Each row of a before or after table is a point. The points were changed in one or more steps. Then noise was added and the rows were shuffled. The steps act on columns, c1 being the first. What was done? A step turns or swaps two columns, mirrors them in a line or flattens them onto one, adds a multiple of one to another, or multiplies or shifts one. Angles are multiples of 10 degrees, from the lower column toward the higher: turns from -170 to 170, lines from 10 to 170 but not 90. Use the fewest steps. Two steps may share a column if one is a turn and the other turns, adds or multiplies; they go together, in the order done. Otherwise the lowest column goes first.

Before:
[[ 0.06  0.33 -0.59]
 [-0.36  0.37  0.60]
 [-0.44  0.45 -0.06]
 [-0.23  0.32 -0.55]
 [ 0.23  0.60  0.22]
 [-0.02 -0.45  0.37]
 [ 0.70 -0.30  0.01]
 [ 0.38 -0.09 -0.72]
 [ 0.17  0.20  0.16]
 [ 0.29  0.23 -0.28]
 [-0.40 -0.04  0.44]
 [ 0.34  0.45 -0.61]
 [ 0.14 -0.29 -1.11]
 [-0.32 -0.61  0.00]]
After, 14 rows:
[[-0.19  0.55 -0.35]
 [ 0.15  0.02 -0.68]
 [ 0.30  0.89 -0.22]
 [ 0.15  0.51 -0.13]
 [ 0.37  0.24  0.48]
 [-0.12  0.74  0.47]
 [-0.59  0.68 -0.45]
 [ 0.33 -0.14  0.08]
 [-0.62  0.22 -0.50]
 [ 0.56  0.66  0.48]
 [-0.05 -0.33  0.34]
 [-0.57  0.64  0.14]
 [-1.04  0.03 -0.32]
 [-0.54  0.72 -0.17]]
Steps: turn c1 and c3 by -80 degrees; shift c2 by 0.30

Before, 13 rows:
[[-0.12  0.57  0.44 -0.36 -0.44  0.67]
 [ 0.06  0.24  0.40 -0.14 -0.66  0.30]
 [ 0.30  0.26  0.45 -0.43 -0.35  0.11]
 [ 0.52  0.48  0.38  0.01 -0.19  0.33]
 [ 0.34  0.07  0.81  0.05 -0.72  0.13]
 [ 0.13  0.08  0.71  0.39 -0.56  0.72]
 [ 0.14  0.38 -0.76 -0.09  0.08 -0.23]
 [-0.63 -0.32  0.30  0.16 -0.46  0.11]
 [ 0.22  0.11 -0.78 -0.46  0.64 -0.57]
 [-0.09  0.19 -0.21 -0.12  0.62  0.00]
 [-0.56  0.20  0.05 -0.42 -0.80 -0.63]
 [ 0.27 -0.28  0.19 -0.51 -0.85  0.04]
 [-1.02 -0.27 -0.24 -0.29 -0.88 -0.30]]
After (13 x 6):
[[-0.68 -0.63  0.89 -0.14  0.59 -0.09]
 [ 0.32 -0.42  0.80 -0.19  0.14 -0.09]
 [ 0.07 -0.29 -0.87 -0.04 -0.26 -0.28]
 [ 0.22 -0.69  0.82 -0.16  0.08  0.43]
 [-0.91 -0.22  0.68 -0.11  0.85  0.39]
 [-0.52  0.08  0.76  0.10  0.52  0.34]
 [ 0.36 -0.38  1.24  0.14  0.45  0.37]
 [ 0.15 -0.50  1.09  0.03  0.45  0.16]
 [ 0.54 -0.49  0.55  0.02 -0.11 -0.06]
 [ 0.27 -0.24  1.02 -0.13  0.91 -0.17]
 [-0.14  0.12 -0.82 -0.08 -0.62  0.05]
 [ 0.32 -0.44  1.59  0.03  0.58 -0.13]
 [-0.05  0.27 -1.42 -0.16 -0.61 -0.40]]
Steps: multiply c6 by 0.7; turn c1 and c6 by -30 degrees; add -1 times c5 to c3; turn c2 and c5 by -150 degrees; multiply c4 by 0.4

Before (11 x 9):
[[-0.50 -0.52  0.32 -0.24  0.18 -0.19  0.47  0.09 -0.35]
 [-0.09 -0.52  0.22 -0.19  0.41 -0.46  0.56 -0.53 -0.11]
 [-0.08 -0.82  0.34  0.63 -0.41 -0.36 -0.45  0.54 -0.33]
 [ 0.04 -0.27  0.14 -0.37  0.12  0.43 -0.31  0.45 -0.58]
 [ 0.75  0.05  0.65 -0.63  0.04 -0.49  0.02 -0.40  0.27]
 [-0.18 -0.25  0.25 -0.07 -0.87 -0.58 -0.15 -0.01  0.26]
 [ 0.56 -0.18  0.23 -0.22 -0.06  0.41  0.35  0.07 -0.04]
 [ 0.12 -0.29  0.01  0.00 -0.18  0.13 -0.75  0.36  0.45]
 [ 0.30  1.22 -0.52  0.18  0.07  0.07  0.54  0.18 -0.86]
 [ 0.03  0.20 -1.02  0.24 -0.42 -0.36  0.25  0.48 -1.01]
 [ 0.02 -0.33  0.30 -0.24  0.07  0.01  0.13 -0.79 -0.34]]
After:
[[-0.03  0.09  0.25 -0.06 -0.88 -0.63 -0.25  0.00  0.26]
 [ 0.63  0.58  0.64 -0.63  0.03 -0.93  0.72 -0.39  0.29]
 [ 0.69 -0.59  0.00 -0.01 -0.19  0.45 -0.34  0.39  0.43]
 [ 0.27 -0.96  0.34  0.64 -0.38  0.00 -0.34  0.55 -0.32]
 [-0.12  0.30  0.33 -0.24  0.04 -1.17  0.11 -0.78 -0.33]
 [-0.50  0.16  0.23 -0.20  0.43 -1.36  0.28 -0.54 -0.08]
 [ 0.23 -0.44  0.22 -0.21 -0.05  0.35  0.80  0.11 -0.01]
 [-0.18  0.01 -1.08  0.23 -0.43  0.41  0.21  0.48 -1.01]
 [ 0.29 -0.80  0.11 -0.38  0.10  0.80 -0.17  0.46 -0.57]
 [-0.78 -0.44  0.30 -0.26  0.18 -0.29 -0.18  0.06 -0.35]
 [-0.15  0.89 -0.54  0.18  0.08  0.92  0.66  0.15 -0.88]]
Steps: multiply c1 by 1.3; turn c1 and c7 by 50 degrees; add 1.5 times c8 to c6; turn c2 and c6 by 30 degrees
